Each row is a point. The ring and each string are closed loops that go straight from each point to the next, and from the last back to the first. Before rounding, they use only three directions, however many columns there are. Count how often each string passes through the ring. Passing back the other way cancels.
In the rows, zero is written as 128.

Ring:
[[185 135  99]
 [162 165  97]
 [123 175 112]
 [101 166 126]
 [ 84 132 147]
 [ 94 102 155]
 [123  82 152]
 [161  82 135]
 [185 105 113]]
String:
[[105  49 146]
 [107  71 122]
 [107  49 162]
 [133  84 179]
 [141 103 164]
 [134 104 131]
 [134  97 125]
 [145 113 139]
 [167  93 160]
 [176  71 150]
 [165  55 116]
 [164  55 112]
 [182  55 143]
 [173  59 145]
 [143  60 114]
 [133  85 117]
 [137 114 132]
 [143 100 165]
 [131  70 178]]
Times through: 1
String:
[[138 122 158]
 [153  91 180]
 [154 112 143]
 [148 105 107]
 [170  99  72]
 [192 133  65]
 [138 128  78]
 [144 151 119]
 [134 183 135]
 [101 190 150]
 [ 64 151 135]
 [ 76 115 128]
 [108 106 118]]
Times through: 1

Ring:
[[166 114 130 152]
 [147 143 128 154]
 [102 165 129 111]
 [ 76 144 143  48]
 [ 96 107 128  53]
 [144  89 120 108]]
String, 25 rows:
[[180 127 155 165]
 [183 122 123 188]
 [150 125 104 160]
 [126 128 111 124]
 [128 142 146 115]
 [136 173 161 141]
 [113 187 134 141]
 [ 89 168 106 113]
 [ 93 147 109  96]
 [102 145 131  93]
 [103 172 178  82]
 [ 67 175 163  47]
 [ 50 162 149  24]
 [ 75 127 112  53]
 [105 127 127  84]
 [111 139 168  73]
 [ 94 113 149  41]
 [ 96  87 118  42]
 [101  67  81  58]
 [112  98  95  91]
 [132 115 140 101]
 [128 107 116 105]
 [122 120 120 105]
 [138 127 144 115]
 [175 120 154 152]]
Times through: 4

Ring, 6 rows:
[[186 177 101 145  85 152]
 [159 163 126 122  91 169]
 [ 97 141 146 114 134 172]
 [ 59 109 150 129 177 142]
 [101 100 137 145 160 112]
 [160 146 104 160 120 120]]
String (26 x 6):
[[192 193 111 123  63 183]
 [156 185 112 130  96 178]
 [132 157 126 129 117 163]
 [123 138 138 122 121 158]
 [107 124 159 102 120 169]
 [ 77 137 159 101 139 185]
 [ 69 156 138 122 159 180]
 [ 81 156 127 135 159 165]
 [ 96 134 136 132 149 150]
 [ 84  95 161 116 151 140]
 [ 37  76 173 116 189 134]
 [ 34  88 157 133 202 127]
 [ 53 110 136 149 196 124]
 [ 56  87 143 149 197 107]
 [ 90 118 124 157 174 115]
 [116 135 121 149 146 131]
 [123 120 131 141 137 127]
 [136 107 132 144 131 112]
 [150 116 125 146 121 114]
 [180 147  99 164 108 113]
 [206 199  63 185  97 126]
 [175 188  84 165 107 142]
 [150 150 117 141 113 143]
 [159 142 125 133 101 143]
 [196 167 112 132  70 156]
 [204 187 107 129  59 171]]
Times through: 4
String (24 x 6):
[[132 145 150 100  97 181]
 [126 130 147 113 113 160]
 [124 140 131 131 126 150]
 [135 169 122 127 112 172]
 [160 177 127 112  80 188]
 [167 185 112 129  87 177]
 [167 184 105 139  94 166]
 [223 214  84 146  53 171]
 [214 182  96 145  64 151]
 [229 214  65 171  68 146]
 [197 206  69 175  96 142]
 [147 167 103 154 123 143]
 [145 129 128 136 116 133]
 [137 130 130 135 121 136]
 [152 172  97 159 122 141]
 [200 201  67 180  98 133]
 [164 173  97 156 111 142]
 [151 146 120 139 111 142]
 [152 140 126 133 107 144]
 [138 142 126 134 118 146]
 [168 141 135 117  83 157]
 [176 153 139 105  66 175]
 [155 177 124 118  88 183]
 [144 164 138 106  90 188]]
Times through: 0

Ring, 6 rows:
[[ 79 160 115 138 128 204 107  97]
 [127 126 107 117 130 145 113 124]
 [170  87 123 101 129  80 120 159]
 [142  89 143 112 120 106 111 149]
 [ 95 133 157 136 124 160 113 130]
 [ 77 160 147 145 130 189 115 116]]
String, 26 rows:
[[ 94 144 168 141 131 155 122 139]
 [123 131 145 127 134 129 124 145]
 [ 93 138 135 134 124 175 108 116]
 [ 37 176 139 156 122 245  99  83]
 [ 55 182 140 154 132 222 112  98]
 [111 153 139 134 139 148 128 136]
 [114 138 133 129 133 149 120 131]
 [ 79 151 120 137 124 201 103  98]
 [ 51 172  99 144 122 249  93  69]
 [ 86 161  97 133 130 204 106  92]
 [131 130 122 121 135 132 122 136]
 [126 124 130 122 130 135 118 136]
 [112 123 108 120 122 165 103 111]
 [157 102 101 103 129 109 115 138]
 [193  89 118  96 139  52 133 174]
 [164 103 131 108 135  83 129 163]
 [120 115 127 120 123 144 109 128]
 [149  85 124 105 120 107 108 142]
 [191  53 135  90 121  48 116 175]
 [183  78 147 101 131  51 129 181]
 [146  76 147 108 115 100 107 152]
 [106  90 146 121 107 153  92 123]
 [110 114 142 125 120 149 107 129]
 [110 120 142 127 123 150 110 130]
 [ 73 128 148 138 112 195  94 106]
 [ 64 139 163 146 116 198 100 111]]
Times through: 4
